Each row is a point. The points of each table are mixes of a few directions, plus a little noise. How many directions does each table use, and how many do they share? Where both have some left over, give the other angles between the two spaces (their principal angles), to ten degrees, smallest first.
In the rows, 128 means zero.

First (7 x 2)
[[107 136]
 [104 137]
 [122 130]
 [243  86]
 [127 128]
 [ 99 139]
 [ 94 140]]
Second (6 x 2)
[[193 105]
 [153 119]
 [ 88 142]
 [ 82 144]
 [178 110]
 [ 75 147]]
Directions: first 1, second 1, shared 1

First (5 x 3)
[[ 23 107 140]
 [110 125 130]
 [129 128 128]
 [190 141 121]
 [187 140 121]]
Second (6 x 3)
[[147 132 127]
 [161 136 173]
 [ 73 118 159]
 [178 140 177]
 [ 75 115  65]
 [134 127  66]]
Directions: first 1, second 2, shared 1

First (8 x 4)
[[114 128 143 141]
 [129 113 116 125]
 [144 110  98 110]
 [142  82  80 107]
 [107 110 137 143]
 [152 113  92 104]
 [102 146 168 155]
 [134 223 189 140]]
Second (7 x 4)
[[124 146  96 125]
 [128 116 149 119]
 [131 131 121 150]
 [138 114 149 170]
 [135 112 154 152]
 [133 136 109 173]
 [108 141 118   7]]
Directions: first 2, second 2, shared 0; angles 50, 90

First (8 x 6)
[[125 132  90 101  71 137]
 [ 85 182  93  35 154  73]
 [159 139 120  83 166 120]
 [ 86 147 127 144 123 116]
 [145  79 170 223 107 168]
 [141 112 142  96 154 110]
 [117 166 117 182 132 152]
 [167  66 165 160 118 149]]
Second (9 x 6)
[[232  79 117 144  89 197]
 [141 155 108 124 135 140]
 [ 79  88 170 132 123  90]
 [ 50 141 150 121 148  75]
 [ 38 189 126 111 169  70]
 [132  95 146 135 115 128]
 [211 131  95 134 113 187]
 [155 132 116 129 124 147]
 [116 140 126 125 135 120]]
Directions: first 4, second 2, shared 2

First (7 x 8)
[[135 106 132 127 136 139  86  91]
 [110 172  62 105 115 105 200 100]
 [140  42 149 162 148 201  68  95]
 [118 165 141 105 121  73 135 144]
 [ 98 136 137 119 122  90 173 153]
 [149 208 132 112 112  88 142 184]
 [147  67 144 166 141 201  92 128]]
Second (10 x 8)
[[ 78 100 115 118 129 103 179 101]
 [132 176 110 125 115 115 177 169]
 [150 209 139 101 114  73 116 166]
 [ 53  72 103 123 132 108 210  86]
 [ 61 131 113  96 122  54 203 108]
 [138 113 137 133 133 143  99 118]
 [169 108 140 152 136 184  69 128]
 [169 139 149 133 131 145  61 135]
 [162 127 160 125 136 133  40 116]
 [168 107 113 173 131 221 126 153]]
Directions: first 4, second 3, shared 3

First (11 x 11)
[[138  86  94 151 120 135 162 100  76  75 118]
 [164  90  89 125 158 136 188 122  66  99 162]
 [186 113 113 173 159 111 181 105 110 102 199]
 [172 123 102 174 120 100 150  87 101  97 182]
 [137 151 173 164 153 190 128  94 184 128 132]
 [ 64 107 193 156 133 148 119 157 209 110  25]
 [ 96 108  94  87  92  88 111 160  86 127  88]
 [104 131 126  70 128  55 113 211 131 176 123]
 [143 172 149 121 140 140 106 122 161 168 167]
 [ 99 168 138 106  94 188  68  92 141 149  92]
 [104 161 135  80 111 118  82 156 143 176 119]]
Second (10 x 11)
[[172 148 184 115  80  92  98  83  72 163 136]
 [146 129  65 165 136 134 128 167 197 115 133]
 [171 142 125 146 104 109 111 125 144 138 140]
 [ 70 110 151  94 156 151 149 121  87 121 111]
 [ 94 124 226  89 171 134 174  99 104  74 153]
 [212 154  92 166  63  90  76 124 144 175 134]
 [136 129 111 153 161 134 155 156 203  78 153]
 [ 52  96  70 112 154 171 135 155 107 144  81]
 [ 91 113  97 135 177 156 161 162 178  86 128]
 [138 134 160 102  82 110  93  88  42 185 110]]
Directions: first 5, second 3, shared 0; angles 30, 40, 80

First (10 x 12)
[[109 101  94 150  87 132 183  50 159  64  97 140]
 [145 108 127 133  93 119 117 192  97 153 173  77]
 [129 112 105 116 140 136 104 114 170 100 140 135]
 [109 176 159 126 194 140 159  69 152 123  61 195]
 [138 156 173 131 161 129 143 186 107 175 133 117]
 [127  93  94 137  76 123 133 113 130  99 144 105]
 [138  83  89 131  56 116 100 150 104 119 174  80]
 [145 170 189 114 221 140 121 211 144 183 142 130]
 [121 168 162 140  91 105 137 127  19 188  93 132]
 [119 114  89 103 160 141  82  68 198  75 123 169]]
Second (8 x 12)
[[140  87 172 119 180 147 135 209  99 145 166 166]
 [129 158 131 145 179 144 123 104  93  95 149 191]
 [148 138  91  94 118 187 142 141 130 127 140 146]
 [ 67 130 155 127  85  67 160 147 189 117 178 173]
 [144  87 133 164 150 113  98  77  86 114  73  89]
 [164 235  69 119  97 176 146 127 148 148 136  59]
 [ 84 144 143 107  77  60 105 112 188 164 101 107]
 [148  45 131 149 137 129 114 107  90 115  82  93]]
Directions: first 4, second 6, shared 2; angles 70, 70

First (10 x 14)
[[120 126 129 135 118 123 133 132 105 125 111 136 124 143]
 [ 90 117 135 164  76 105 154 151  13 113  40 166 110 203]
 [144 133 125 113 150 138 117 118 176 134 165 112 135  97]
 [ 99 119 133 155  88 110 148 145  40 117  62 157 115 185]
 [138 131 126 118 142 134 121 122 160 132 152 118 133 108]
 [150 135 124 108 157 141 113 115 192 136 177 106 138  86]
 [105 121 132 150  96 114 144 142  58 119  75 151 117 173]
 [144 132 126 113 149 137 118 119 174 134 164 113 135  98]
 [168 140 120  90 183 152 101 104 249 143 220  88 146  49]
 [123 127 129 133 121 125 132 131 112 126 116 133 126 139]]
Second (11 x 14)
[[105 121  93 154 157 195  74 180 143  83 134 165 139 137]
 [133 124 164 128  86  80 200 116 112  98 177 120 136 128]
 [136 139 126 104 113 101  86 104 129 130 119 119 132 131]
 [120  88 110 164 202 179 173 153 129 141  96 112 131 148]
 [186  83 117 146  84 145 126 121 118  68 152 119  96 123]
 [141 167 121 139  95 196 117 155 142 214 110 180  55  56]
 [111 144 136 111 139  99 124 114 128 146 118 119 146 136]
 [127 120 136 117 166 103 156 101 124 174  89  91 137 143]
 [150  88 112 153 169 168 155 132 126 147  93 106 109 134]
 [127 152 155 111  69  83 139 118 121 104 174 142 132 116]
 [ 72 180 136  80 126  59  57 115 135 101 145 137 195 157]]
Directions: first 1, second 5, shared 0; angles 80
